Each row is a point. The points of each table are mixes of a few directions, plus a little noise. Count the directions of each table, and those that both share. Where both have some left over, give the other angles between the two spaces (their principal angles), to ten degrees, smallest first.

First (4 x 2)
[[-16  48]
 [ 17 -56]
 [ -4  13]
 [  3  -7]]
Second (6 x 2)
[[-13  40]
 [-10  25]
 [  7 -23]
 [  8 -23]
 [ 19 -58]
 [-12  39]]
Directions: first 1, second 1, shared 1

First (5 x 4)
[[ 38  -6  27  35]
 [-64  47  -3 -23]
 [ -7  18  -8  18]
 [ 30 -30  12  -4]
 [  1 -29 -31 -26]]
Second (6 x 4)
[[  0  13 -29 -55]
 [ 55 -53  24  26]
 [-23  14 -47  -5]
 [-12  16  25  -1]
 [-23   7  18  45]
 [  5   1  11 -12]]
Directions: first 3, second 3, shared 2; angles 40

First (7 x 8)
[[ 45 -20 -60  -2  40  59 -12  46]
 [-32 -14 -53  40 -27 -32   9  -2]
 [  0  24  50 -15 -19   8  15  21]
 [  2  29  74 -29   3  -1   9 -12]
 [ -4 -24 -16   0  -9 -11 -41 -27]
 [-11  31  33  -7  23   9   3  -4]
 [  0 -25 -32  12  -8 -34  20 -24]]
Second (8 x 8)
[[  3  -2  -4   0   3   1   1   0]
 [ -1   1   2   0  -1   0   0   0]
 [-45  31  73   0 -58 -29  -5  -7]
 [ 50 -34 -81   0  65  32   6   8]
 [-38  26  62   0 -49 -25  -5  -6]
 [ 25 -17 -40   1  32  16   3   4]
 [ 28 -20 -46   1  37  18   3   4]
 [-21  15  34   0 -28 -14  -3  -3]]
Directions: first 5, second 1, shared 1

First (8 x 11)
[[-12  21 -36   5  30   6  62 -14 -20  49  66]
 [  9  -3  11   5  -7  -9 -33  -2  31 -32 -33]
 [-30  40 -20  -7  18 -32  87 -10 -30  13  71]
 [  2 -25  21 -16 -24  17 -22  21 -33   5 -23]
 [ 11   2 -25  19  24  17  -3 -16  28  24  12]
 [  6 -16  35  -9 -30 -10 -46  15   7 -44 -53]
 [  8 -15  33  -7 -27 -12 -49  13  14 -47 -55]
 [  7  -4 -19   9  15  22   3  -7   3  32  15]]
Second (8 x 11)
[[-12   9  17  -3  -8 -25  -8   8  12 -32 -14]
 [-80  30  34 -36 -14 -60  70  43 -71 -18  47]
 [ -2 -12   2   0   0  15 -15  10  -6  15  -5]
 [ 49   1 -28  17   8  14  -8 -39  39  -2  -9]
 [ 31  -3 -48   6  19  45  47 -29 -32  74  52]
 [-16 -19  25   0  -9   7 -48  26  11  -9 -35]
 [ 14   5   3   6  -2 -13 -18 -10  33 -31 -21]
 [ 19  -7  -7  10   3  13 -19 -11  18   4 -13]]
Directions: first 3, second 3, shared 2; angles 40

First (8 x 14)
[[ 26  52  -7  17 -56  50 -18 -30  25   3   4  17  -6  17]
 [  0  -2   2  -1   1  -1  -1   1  -1   0   0   0   1  -1]
 [-10 -22   3  -7  24 -21   7  13 -10  -2  -2  -8   2  -7]
 [-14 -28   4  -8  31 -27   9  16 -13  -2  -2  -9   3 -10]
 [-15 -30   4 -10  33 -29  10  15 -14  -2  -2  -9   4  -9]
 [-19 -36   5 -11  39 -35  12  20 -17  -3  -4 -11   4 -13]
 [ 43  87 -12  27 -95  84 -30 -49  41   4   6  28 -11  31]
 [-11 -23   4  -7  25 -21   8  13 -11   0  -2  -7   3  -9]]
Second (11 x 14)
[[ 13  38 -18  33 -16  19   2  55 -55  -2 -24   5  -4  32]
 [-54  51  10 -25 -40  14  55  41 -48  51  30  24  10  20]
 [ 38   1 -17  31   7   8 -26  13  -8 -26 -27  -8 -10  10]
 [  5 -52 -22 -21  49 -41  11  18  -3   2  13 -25  -5 -33]
 [-26  -4  50 -16  13  40   6 -51  49 -19 -10  22 -53  -8]
 [  9  -4 -20 -11 -12   1  -5 -30  28   6  15   0   7 -16]
 [ 20  -6 -13  25  -5 -13 -31 -13   1 -21 -24  -3  30   7]
 [-12 -21  18  -3  18 -40  -1  20 -18   3   6 -15  28   3]
 [ 12   9   1 -12 -23   5  -7 -26  29  12  28  -2   7  -4]
 [ 13  -1 -39  16 -15   0 -21 -33  13 -14 -21   7  27  -7]
 [-15 -10  46 -20  23   7  15   5  13   2  16  -4 -36  -2]]
Directions: first 1, second 6, shared 1

First (8 x 20)
[[-17  25 -40  11 -34   7  -1  27  51 -22  39  39 -36  42 -21 -10  13 -45
   -9  31]
 [ -3   2   7 -11 -31  -8  14 -24 -36 -53 -80 -41   4 -48  14  16 -23  19
   15 -17]
 [ 59 -22  29  39  24 -52  14   6  11  49  20 -32  41 -20 -12  11 -10  22
   18 -18]
 [-16  37   5 -18  -7 -18 -31 -24   0  29   0   6  24  55  37  21  20 -12
   -4 -28]
 [-63  -2 -15 -33  11  75   7  15 -32 -48  -4  47 -63 -51  -1 -35   9 -11
  -46  67]
 [ 10  10  17   9  16 -26  -5  -2   2  36  18   1  19   0  13   8  10  -1
   -9   0]
 [ 37 -47  21  22  46   2  16  17  -4  34  29 -10  11 -36 -25 -16 -10  28
    5   6]
 [ -7  -4 -23 -18 -27  20 -15 -15   8 -25 -21 -11   0  57  -4   4  -8   1
   30 -40]]
Second (10 x 20)
[[ 13 -20 -11   8  28 -49 -24  -5  22  23 -36 -11   9  -7  43   9 -10  -2
   16 -42]
 [  9 -29 -36  12  12  24  20   2 -12 -75 -61  21  49  54  16  56 -18 -29
    3   0]
 [ 47 -28  30   0   9 -34   8 -11 -15   4 -43 -29  15  -2  44  18 -20 -27
   13 -19]
 [  3  41 -24 -17 -48  48 -54 -20 -53 -10 -43   7 -35 -31  39 -32  35  30
  -23   9]
 [-66   9 -18   1  19  57  46  32  25  12  19  17 -38  25 -51  34  -9 -28
   -2  34]
 [ 48   3  25  -8 -23 -42 -43 -23 -13  14 -15 -21   2 -40  49 -30   2  24
   10 -33]
 [  3   7  22   0  -1  11  32   0 -45  -7  40 -10  14  17 -45 -29  38  -9
  -42  57]
 [-39   6   0  -1   3  30  29  20  37   8  33  15 -23   7 -39  21 -23  -8
   17   9]
 [-12  -4   2  10  33 -60  -8   3  28  41  50  -9  10  -8 -24 -37  25  19
  -12  -7]
 [ -4  18  14  -8 -33  13  -2   0  29 -12  54  19  -3 -17 -33 -14 -18  31
   21  -8]]
Directions: first 5, second 6, shared 0; angles 30, 40, 50, 70, 90

First (9 x 32)
[[ 14   4  -9 -17  12 -37 -16  17  -1  15  19  13 -31  -6   2  20  -2  12
    7   9  11  -3  20 -13  10  15  -1 -34 -19  10  29  30]
 [ -5 -17   7   2  56 -19  -6  28   3 -14 -17  33 -18 -23   5  56 -25   1
   17  13 -24   0  18 -50 -35   9 -25   8 -16  27 -15  -4]
 [-11  32   9  -4 -13  -8  19 -11  -4 -11 -35 -22   9  13 -12 -28 -11   9
   -1 -20  46 -10 -14  32  -6   0   8   8 -19 -28  12  49]
 [  0 -32   0  27  -6   8  22   8   3  -5  -1  45  10  -3  -7  44 -12  -7
   -8  15 -10  19 -17  -3 -35   5 -11  23  31  22 -62 -41]
 [ -5  18   6 -16  26 -12 -13   4  -2  -6 -15 -20 -10  -6   5  -9  -4   5
   12  -7   1 -14  15 -15   4  -1  -2  -7 -29  -7  32  28]
 [ 28   0 -22 -27 -17  -9 -41  -1   0  37  66 -18 -26   2  13 -23  38   4
   -2  10 -14  -4  28  -5  63   2  16 -55  -1   5  57   0]
 [ -3 -25   1  22 -10  23  14  -2   3  -5   2  20  18   0  -2  15  -1 -11
   -8   7 -19  14 -15   1 -18  -5  -5  23  30  11 -46 -46]
 [  4  23  -7  -9 -56  34  -6 -37  -4  15  24 -56  23  24   2 -81  38  -6
  -15 -18  10  -7 -12  47  56 -19  30 -11  14 -35  35  -2]
 [-20  -3  17  21   7  21  26  -5   1 -27 -42   6  26   0  -7   6 -20  -7
   -1  -7  -1   4 -21   4 -38  -8  -9  44   8  -5 -43 -15]]
Second (9 x 32)
[[  4  46  -7  13 -45   6  -2 -16  35  13  40   8   8  11 -13  -7   0   7
   -9 -32  52   8 -21  18   9 -15  -4 -14  21 -15  25  10]
 [-14   4  22  36  -8  41   6   7   5 -30  25  -1   0  31  -5   2 -23  -1
   -5 -39 -38  22 -19 -32 -25 -20 -37  40  32  22 -48 -21]
 [ -4  21   7  20 -24  20   2  -4  18  -8  28   4   5  17  -8  -2  -9   2
   -6 -30   6  12 -16  -7  -4 -15 -17   9  22   3  -9  -4]
 [ -3  13   7  15 -13  16   0  -3  11  -8  18   3   3  11  -5  -2  -8   1
   -4 -20  -1  10 -11  -9  -6 -11 -15  10  16   6 -11  -7]
 [-12  -7  18  22   6  27   4   8  -4 -24   9  -5  -3  18  -1   0 -16  -4
   -1 -20 -41  14  -8 -26 -20 -12 -28  30  17  20 -41 -20]
 [  8 -80 -14 -61  83 -54  -5  19 -65  14 -95 -10 -15 -51  31   9  27  -9
   18  94 -42 -37  56   8  11  50  49 -17 -69  -1  11   9]
 [ 13  -8 -20 -33  10 -36  -5  -5  -7  26 -25   2   0 -27   5   1  21   2
    4  35  33 -19  17  30  19  23  34 -33 -32 -21  40  20]
 [  1   2  -3  -2  -1  -4  -1  -2   1   4  -2   0   0  -3  -1  -1   2   1
    0   1   7  -2   2   4   5  -1   4  -5  -2  -3   5   3]
 [  7   9 -11  -9  -9 -13  -1  -6   7  15   3   4   1  -7  -2  -3   8   3
   -1   5  28  -6  -1  17  11   3  13 -19  -6 -13  24  10]]
Directions: first 4, second 2, shared 0; angles 30, 60

First (9 x 32)
[[ 22   9   1 -43   8  36  13   8  26   0  -9 -14  38  46  -3   4   6  13
    5 -10 -25  15   0   8  -2  -5 -15   1 -13  15 -19   0]
 [ -9  -9  -9  78   7 -95   3   6 -54 -13  50  45   4  -4  24   0 -26   7
  -48   5 -16 -41  -8 -21  49 -18   9   8  13 -13  12 -10]
 [ -7   2   8 -25  -5  39  -2  -7  20   7 -23 -27 -24 -11 -14  -2  16  -9
   28   4  19  17   2   9 -29  14   4  -6  -1  -2  -5   4]
 [-15   0  12  -5   0  20   8 -10  10   5  -7 -38 -46  -2 -14  -2  19  -9
   28  12  20   9  -3   6 -26  16  15  -8   4 -14 -13   2]
 [ -5   2  -4  20  16 -66  18  31 -19 -29   7  33  24  47   2 -14 -18   9
  -28 -42 -60 -36 -12 -15  38 -38  -8  25  12   8  29 -32]
 [  6   1  -2 -26 -13  42 -22  -9  15  13 -22   4   5 -37  -2   3   2  -7
   12   5  26  19  11   9 -20  11  -7  -6  -7   9   6  14]
 [  4   8  -1 -41   4  16   4  22  22 -13 -36   8  25  27 -12 -12  -2  -1
    8 -41 -35   0   0   2  -3 -20 -17  17   0  21  23 -17]
 [  2  -2   2 -13 -14  48 -18 -23  12  22  -6 -20 -18 -43  -1  10  12  -8
   19  30  47  25  10  11 -28  29   5 -18  -8  -5 -16  24]
 [  0  -9  -5  55  -4 -37  -5 -17 -34   9  45  10  -9 -24  21  12  -9   5
  -24  36  23  -9   0  -7  20  12  14 -13   1 -17 -17  14]]
Second (11 x 32)
[[ 65 -39  30  14 -36  22  27   4  -9  41  14  26  -8  25   6 -12  -5   7
   22   0  22 -20 -34 -25  17 -22 -28  12  32  30  -4  -1]
 [-45  -6 -12  10  39 -22 -15  -3  21   3 -23 -31   4   6   4  10   7 -24
  -57  -2 -60   6  27   1 -14  28  36  39  15  29 -35  24]
 [-11   1  -4  -2   7  13 -10   1  13  -1 -17 -21 -31 -27 -10   0   5 -12
   18   1  16  11   2   9 -23  12   7   2  -1  -4  -1   1]
 [-23 -19  -9 -10  19  20 -13  -8  24  10 -17 -25 -32 -25  14  -5  10 -14
   12  -3   2  -7   4  -7 -28  19   8  11  16  -2  -9  13]
 [ 25  -7  34  -3 -49  22  21  -9 -16  23  -2  16 -16  11 -21 -11  11  -1
   23   7  33   0 -13  -4   6 -11  -6 -15  11   8  16  -2]
 [  0 -28  18   4  -1  14  -2 -16   4  31  -7  -4  -3  20  19  -5   2 -12
  -15  11 -22  -1  -1 -29 -23   9  20  35  35  33 -17  23]
 [-35  22   3 -30 -28 -17  11 -25 -35 -21  24  37  57  27  19 -19  16  27
  -23  -5 -11 -21  19  -9  34 -18  -4 -57 -25 -43  41  -3]
 [ 30  41  -7  14  12   3 -28   8 -16 -33  19  10  21  -7  -3  27 -43  18
   40  27  24  56 -15   3 -49 -10  11  17 -27  -9   6 -18]
 [-35  10 -29  -4  38  -8 -22   5  22 -22 -12 -25  -9 -30   4  10  -1  -6
   -3  -7 -12   7  14  14 -17  17   8   3 -14 -18  -9   2]
 [  4  30 -35   2  27 -18  -8  28   9 -42  11  -6   5 -29 -10  14 -17  15
   21 -11  18   7  -4  32  12  -8 -23 -22 -39 -35   7 -25]
 [ 21  -5  13   8 -31 -30  41  17 -14  11   7  22  16  31 -27 -10  14   3
  -38 -22 -12 -36  -1  19  81 -19 -27 -26  -2  15   4 -11]]
Directions: first 4, second 6, shared 1; angles 70, 80, 90
